Rows are points. Each copy is the shape, with its points in the same order, stretched, turned, moved and blurred by noise. Some copies are also mirrored. Which?

Shape (8 x 2):
[[-1.5  3.5]
 [-1.6 -0.5]
 [-1.0  0.9]
 [ 0.3 -2.7]
 [-2.9  3.0]
 [ 0.8 -1.8]
 [-1.7 -2.5]
 [ 7.4 -3.8]]
Copy 1 (8 x 2):
[[ 2.3  1.8]
 [ 3.2 -0.9]
 [ 1.9 -0.6]
 [ 1.0 -3.3]
 [ 2.9  1.9]
 [ 0.0 -1.8]
 [ 2.4 -2.6]
 [-7.5 -5.3]]
Copy 1 is: mirrored
Copy 2 (8 x 2):
[[  2.2   4.0]
 [  2.7  -0.9]
 [  1.9   0.7]
 [  0.3  -4.4]
 [  4.4   3.9]
 [ -0.3  -2.8]
 [  3.3  -3.9]
 [-10.0  -6.9]]
Copy 2 is: mirrored
Copy 3 (8 x 2):
[[ 1.3  2.9]
 [-0.6  0.2]
 [ 0.5  0.9]
 [-0.3 -1.9]
 [ 0.2  3.5]
 [ 0.5 -1.8]
 [-1.9 -0.7]
 [ 4.1 -6.7]]
Copy 3 is: only turned

Shape (7 x 4):
[[ 2.5 -0.2 -2.7 -0.3]
 [-2.6  0.5  6.0 -5.5]
 [-1.1 -1.7 -1.5 -4.3]
 [-3.9 -0.4  3.2  1.2]
 [-0.3 -0.4 -0.2 -1.2]
 [ 2.2 -4.2 -2.7  2.1]
 [-3.1  4.6 -2.7  3.1]]
Copy 1 (7 x 4):
[[ 1.2 -3.5 -2.3 -2.1]
 [ 0.8  0.2  8.9 -7.8]
 [ 1.1 -0.1 -0.9 -7.5]
 [-2.6  2.4  4.3 -1.8]
 [ 0.0 -1.4  0.6 -3.8]
 [ 3.5  0.7 -5.0  0.3]
 [-9.6 -4.0 -0.4 -0.6]]
Copy 1 is: mirrored
Copy 2 (7 x 4):
[[-1.2  0.0  2.1  1.6]
 [ 8.0 -1.6 -1.1 -2.4]
 [ 4.2 -2.5  0.2  2.7]
 [ 1.7  1.2 -3.6 -2.7]
 [ 1.4  0.0  0.1  0.4]
 [-4.2 -2.5  2.0 -0.1]
 [-0.5  6.9 -4.2  2.8]]
Copy 2 is: only turned
Copy 3 (7 x 4):
[[-1.4 -0.1  2.4 -0.4]
 [ 2.0  0.9 -7.5 -4.6]
 [ 2.0  2.3 -0.1 -1.7]
 [ 0.0 -1.1 -5.7  1.6]
 [-0.2  0.2 -1.2 -0.5]
 [ 1.1 -3.4  3.8  1.8]
 [-5.7  1.9 -2.0  4.3]]
Copy 3 is: only turned

Shape (13 x 8):
[[-1.9  1.3 -1.6  1.4  1.3 -3.6  0.4  4.8]
 [ 1.2 -2.2  0.7 -0.2  2.0  0.9  1.6  0.8]
 [-3.9 -2.0  5.3  2.0  1.4 -4.1 -1.1 -2.1]
 [ 4.8  2.0 -0.9  0.6 -0.9  0.1 -0.4  6.9]
 [-3.2  2.4  2.9 -0.3 -1.2  1.2  1.0 -0.8]
 [ 0.2  3.8  1.8  3.6  0.9  4.6 -0.9 -1.5]
 [ 2.3 -3.5 -4.8 -1.4 -6.7 -1.0 -3.5 -1.0]
 [-3.8  1.2 -2.8  4.3  1.7  1.5  0.9 -0.3]
 [ 5.6 -6.1  3.7  1.4  1.7 -4.1 -0.8 -2.6]
 [ 4.6 -6.0  1.8  5.1 -1.0  2.6 -0.3  0.4]
 [-5.0  2.2 -0.4 -3.7  2.4  1.6 -0.6 -2.7]
 [ 3.5 -0.1 -1.6  1.8 -3.0  0.5  0.4 -2.3]
 [ 1.9 -0.8 -0.4 -4.4  1.5 -0.7 -4.5 -2.6]]
Copy 1 (13 x 8):
[[-3.5 -2.3  0.0 -0.6  2.1 -4.7 -1.6  3.1]
 [-1.0 -2.4 -0.5 -2.0  2.1  2.2  0.2 -1.4]
 [-3.1  5.5 -2.5 -4.7  6.6 -2.6 -3.8  0.4]
 [ 1.1 -6.1  4.1  3.3 -2.0 -0.5 -3.8  1.7]
 [ 0.1  3.7  1.2 -4.5 -0.6 -1.8  3.4  1.7]
 [ 0.0  2.7  1.1 -2.6 -6.0 -2.2  0.0 -2.4]
 [ 5.8 -3.5 -4.3  1.1 -0.6  3.3  0.0  8.9]
 [-4.7  0.7 -3.9 -5.4 -3.6 -3.5  1.9  0.5]
 [ 3.4 -1.9 -1.8  1.5  6.2  3.1 -7.4 -2.9]
 [ 3.4 -5.7 -0.9 -6.5  0.2  4.9 -8.1 -1.8]
 [-4.4  4.7 -2.7 -0.4 -0.6 -0.2  8.2  1.9]
 [ 5.3 -2.8 -3.1 -0.8 -3.1  0.3 -0.4  0.2]
 [-1.5  1.8 -2.1  7.0  2.2  3.9  0.8  1.7]]
Copy 1 is: only turned
Copy 2 (13 x 8):
[[-5.3  0.1  2.3 -0.9 -1.6 -1.2 -2.6  4.4]
 [ 1.7 -3.2  1.5  1.8 -0.4 -0.4 -0.8  2.2]
 [ 3.3 -1.2  0.2 -4.4  2.7 -6.9 -1.4 -2.3]
 [-6.4 -0.9  5.0  3.8 -2.3  2.5  2.5  7.5]
 [-1.4 -4.3  0.5 -2.2  1.4 -0.4 -2.0 -4.3]
 [-1.6  1.9  4.9 -0.2  2.5  1.0 -2.2 -4.2]
 [ 0.0 -1.4 -6.9  5.6  0.1 -0.9  7.6  1.0]
 [-0.9  2.5  3.2  0.4  0.9 -1.6 -5.8 -4.4]
 [ 7.5 -1.7  0.3  0.3 -1.5 -2.8  6.3  3.7]
 [ 6.0  0.1  5.3  7.8 -0.7 -5.5  4.3  0.8]
 [-0.3 -3.4 -4.3 -5.8  4.8  0.6 -5.7 -3.4]
 [ 0.9 -0.8 -0.2  3.6 -1.4  1.8  3.8 -3.7]
 [ 0.6 -2.0 -5.3 -3.4  4.7  2.1  1.8  2.6]]
Copy 2 is: mirrored
Copy 3 (13 x 8):
[[ 3.2 -2.6  0.1 -0.8 -0.7 -2.1 -6.5  3.4]
 [ 2.3 -2.0 -1.4  0.8 -1.0 -2.1  0.1 -1.5]
 [ 0.5  2.1 -3.5 -3.6 -4.0 -2.9 -4.1  2.3]
 [ 4.0 -4.3  1.6  2.2  2.1  0.2 -1.7  5.9]
 [ 1.7  0.9  0.5 -3.2 -2.7  3.0 -1.5  1.3]
 [-2.5 -0.7  0.9 -0.8  0.0  5.9 -0.9  2.2]
 [ 1.8  6.7  1.0  0.3  5.5 -0.7  0.6  2.2]
 [-1.3  0.4  0.7 -1.7 -0.2  2.8 -6.2 -1.7]
 [-1.8  1.6 -3.9  2.7  0.4 -8.1  2.1  2.7]
 [-0.3  0.6 -3.3  4.9  1.6 -0.3  0.0  0.8]
 [ 0.8  1.1  1.3 -5.7 -1.1  2.5  1.0 -2.1]
 [-1.7  3.7  2.1  2.3  0.5 -0.5 -0.1  1.5]
 [ 0.5  1.4  0.0 -2.8  3.2 -3.8  5.2  3.0]]
Copy 3 is: mirrored
Copy 4 (13 x 8):
[[ 1.1 -2.7  5.3  0.3  2.4  2.6 -1.2  1.3]
 [-1.1 -0.5 -1.7  2.4 -0.8 -1.6 -3.1  0.7]
 [-5.4  2.1  1.8 -4.5 -1.9  2.6 -0.1  0.8]
 [ 5.4  2.5  1.8  3.0  3.8 -2.1  1.0  1.9]
 [-0.2 -1.4  0.3 -3.3 -2.1 -3.4  2.3  0.9]
 [-3.1 -0.2 -0.9  0.6  1.7 -6.4  7.0 -2.5]
 [ 8.8  7.2 -0.9  2.6 -0.8  3.0 -4.7 -6.8]
 [-2.1 -6.4  1.0  1.0  2.4  1.0  2.3 -3.5]
 [-5.0  9.2 -1.8  0.8 -0.3 -0.9 -6.6 -2.4]
 [-0.6  6.1 -7.0  3.3  2.2 -0.1 -0.2 -4.9]
 [-1.5 -3.9  2.1  0.3 -4.0 -2.5 -0.3  1.1]
 [ 1.8  3.9 -0.5  1.8  1.7 -3.5 -1.0 -5.9]
 [-0.3  5.7  1.9  2.8 -3.8 -2.1 -3.8 -1.9]]
Copy 4 is: only turned

Shape (17 x 11):
[[ 3.4 -0.6 -1.0 -0.6  0.6  0.5  5.6  4.0  0.1  2.0 -1.0]
 [ 3.3 -2.0  0.5 -1.9  1.7 -1.1  2.0 -2.6 -1.8  3.7 -0.3]
 [ 5.7 -0.5 -1.9  0.6  3.6 -0.8 -1.4  1.4 -0.3 -0.2  0.6]
 [ 4.0  2.5 -0.7 -0.7  1.0 -0.4  2.0  1.3 -4.2 -0.5 -1.5]
 [-3.0 -1.6  1.3  2.2  5.1  3.8  0.0 -0.9 -2.9  1.1 -0.5]
 [-3.3  8.8  0.6  3.0 -2.6  1.4 -2.3 -0.7 -0.6  3.3  3.6]
 [ 4.7  0.6 -0.7 -3.6  1.0 -1.1  3.3  2.1 -1.8 -2.1  3.5]
 [-4.9  3.2 -2.1  0.7 -2.7  3.8 -5.3 -0.5 -2.9  2.4  2.2]
 [ 4.4  1.6  3.8 -1.6  1.5  2.3  1.0 -0.1 -1.5 -1.3  0.0]
 [-2.6 -3.8  2.5  0.7  1.2  5.1 -0.7 -2.1 -3.4  2.1  4.5]
 [-3.0  3.9  0.5  2.4 -4.7  1.0 -4.4 -3.8 -1.9  1.5  1.3]
 [ 2.4 -4.8  1.0  0.2  1.0  2.9  3.1  1.0  2.3 -2.1 -1.3]
 [ 4.4 -0.7  1.1  1.6  2.5 -0.9  3.4  0.7  1.1  0.0  3.1]
 [-6.5  5.1  1.5 -1.2 -1.4 -0.4 -5.1  0.6  0.6  2.5  2.0]
 [ 1.2 -2.1 -0.4  1.9  1.3 -3.3  4.7  2.4 -1.7 -3.2  0.0]
 [-3.7  4.4 -2.3  1.0 -1.1  4.5 -2.6 -3.2 -0.6  2.0  3.4]
 [ 2.5  2.3 -2.1 -2.3  2.5 -2.0  5.2 -0.8  1.6 -3.0  0.0]]
Copy 1 (17 x 11):
[[ 3.4 -4.7 -1.5  1.4 -3.0 -1.0 -5.1 -3.9 -0.4 -4.2 -2.3]
 [ 3.8  1.3  4.7  2.6  0.4  3.1 -5.0 -3.6 -2.3  0.5 -0.8]
 [ 4.3  0.2  1.3  1.4 -6.8  2.8 -1.9  0.8  0.5  0.0 -2.3]
 [ 7.7 -0.8  2.9 -0.2 -3.4 -0.6 -3.4 -1.2 -1.9  0.1 -5.0]
 [ 3.9  1.2  0.9 -4.0  3.0 -1.0  0.4 -1.7  3.0 -3.3 -1.9]
 [ 7.0  2.5 -3.1 -7.9  2.9 -3.3  0.9  7.8 -4.2 -3.0  3.7]
 [ 7.1 -2.9  0.3  5.5 -4.7 -2.8 -2.3  0.4 -0.4 -1.5 -1.9]
 [ 3.7  6.2 -3.7 -4.6  5.4 -4.6 -2.7  5.7 -0.5  1.1  0.9]
 [ 8.0 -3.6  2.1  2.1 -0.9  2.2  0.1  1.3  1.2  0.9 -3.9]
 [ 6.3  2.0 -2.5  1.0  6.3 -0.9 -1.0 -1.4  3.4 -2.8  0.9]
 [ 4.4  5.7 -1.5 -5.3  5.4  1.2  1.3  4.5 -5.8  2.3  1.2]
 [ 0.5 -3.2 -1.8  3.5 -0.7  3.9  0.6 -3.2  2.3 -2.5 -4.1]
 [ 5.9 -4.4  0.6  2.8 -3.8  1.7  1.0 -1.8 -1.0 -4.5  0.2]
 [ 0.0  2.3 -2.0 -6.5  2.9 -5.5 -0.8  8.0 -0.6  3.3  2.5]
 [ 2.3 -3.4  1.1  1.1 -4.8 -2.5  1.9 -6.6 -1.4 -1.6 -3.2]
 [ 5.9  6.6 -2.6 -4.1  4.7 -2.0  0.0  8.1 -2.1 -4.4  1.2]
 [ 3.6 -1.9  3.8  2.2 -5.2 -0.6  1.6  0.7 -3.0 -5.1 -4.1]]
Copy 1 is: only turned
Copy 2 (17 x 11):
[[ 0.3  1.0 -6.9  2.6  3.3  5.1  0.7  3.4 -2.7  3.0 -1.5]
 [-0.8  0.8 -4.8  2.7 -1.3  4.6  1.4  5.2  0.0  0.7  3.6]
 [-0.3 -1.4 -1.6  1.6  6.6  5.5  0.3  1.4 -0.7 -3.1  3.6]
 [-2.1  0.2 -7.9  1.9  1.6  4.6 -1.7  0.5 -2.0 -3.8  2.5]
 [ 0.9 -2.6 -2.3 -3.0 -2.0 -1.6 -0.8  4.4 -0.8 -6.7 -1.6]
 [ 1.0 -4.4  0.4 -6.2 -6.7 -0.1  6.7 -8.3  2.5 -2.0 -2.7]
 [ 0.7  2.8 -5.2  0.9  2.5  5.0 -1.1  0.3 -6.4  3.0  3.8]
 [-1.3 -2.1  1.5 -1.7 -7.0 -5.3  5.3 -4.9 -0.3 -6.0 -2.3]
 [-1.8  3.0 -4.7 -2.4  2.4  2.5 -2.2  1.2 -1.1 -1.5  2.8]
 [ 3.6 -0.8 -2.4 -3.4 -5.5 -4.4  2.5  2.9 -0.1 -2.9 -1.3]
 [-0.6 -0.3 -0.1 -2.1 -8.3 -3.0  4.0 -6.9  3.8 -3.5  0.0]
 [ 1.4  3.8 -1.5  1.2  2.7  1.2 -3.2  4.4  0.3  1.6 -1.0]
 [ 5.4 -0.6 -3.4 -1.8  3.2  5.9 -0.1  2.0  0.3  3.4  0.6]
 [-4.9 -6.0  3.6 -7.1 -7.1 -4.8  5.6 -4.3 -0.7  1.0 -1.8]
 [ 2.1 -0.8 -5.4  2.6 -1.3  3.2 -4.1  3.0 -1.8  3.1  1.4]
 [ 1.7  0.5  3.1 -3.8 -5.8 -0.3  4.2 -5.9  1.3 -6.0 -2.2]
 [ 1.0  3.9 -1.0 -0.4  0.8  8.8 -4.3  0.4 -2.3  3.3  2.6]]
Copy 2 is: mirrored
Copy 3 (17 x 11):
[[-0.1 -3.4  3.5 -1.2 -2.2  1.0  1.3 -1.3  0.6  4.1 -0.3]
 [ 1.1 -3.2  0.2  0.9 -0.8  0.4 -1.6 -0.6  2.1  0.6 -4.8]
 [-1.7 -4.2  1.4 -0.8  0.3 -1.0  2.9  0.9  0.7 -1.1 -3.4]
 [-1.6 -2.6 -3.3 -0.7 -1.8 -2.3  1.2 -2.6  0.0  0.7 -0.5]
 [ 0.9 -0.2  1.8 -3.0  2.4 -5.9 -5.6 -2.1  2.4 -1.6 -1.0]
 [ 2.1  8.1 -3.9  2.3 -1.4 -1.3  0.1 -5.8  4.1 -4.0  6.4]
 [-2.6 -1.3 -1.0 -3.6 -3.3  0.9  2.6  1.1 -1.9 -0.1 -3.3]
 [ 5.9  7.9 -3.7  0.8  2.9 -2.8 -1.2 -4.2  1.6 -2.7  1.9]
 [-0.5 -1.4  0.4 -1.2 -4.4 -4.2  0.2 -0.4  1.0 -2.0 -3.0]
 [ 2.8  4.2  2.6 -1.0  2.4 -4.3 -3.6 -0.3  3.9  0.3 -6.1]
 [ 4.6  7.0 -5.8  4.9  0.8 -2.4 -1.7 -2.8  2.1 -2.6  2.3]
 [ 2.0 -4.2  6.0  0.0 -1.4 -1.9 -1.3  2.0 -1.7  1.4 -2.7]
 [-3.3 -2.6  4.0 -0.5 -2.9 -0.5  1.3  1.5  1.9  0.7 -2.5]
 [ 5.9  6.5 -4.9 -1.7  0.0 -2.2 -2.4 -0.1  3.3 -6.1  5.3]
 [-3.1 -3.7 -0.3 -2.2 -1.0 -1.2 -0.8  2.6 -0.9  3.2  1.0]
 [ 3.8  7.8 -1.6  1.5  2.0 -1.1 -2.0 -6.3  0.9 -4.2  1.2]
 [-2.4 -2.4 -0.2 -2.5 -3.6  1.9 -0.7 -2.1 -4.3 -2.5  1.1]]
Copy 3 is: mirrored
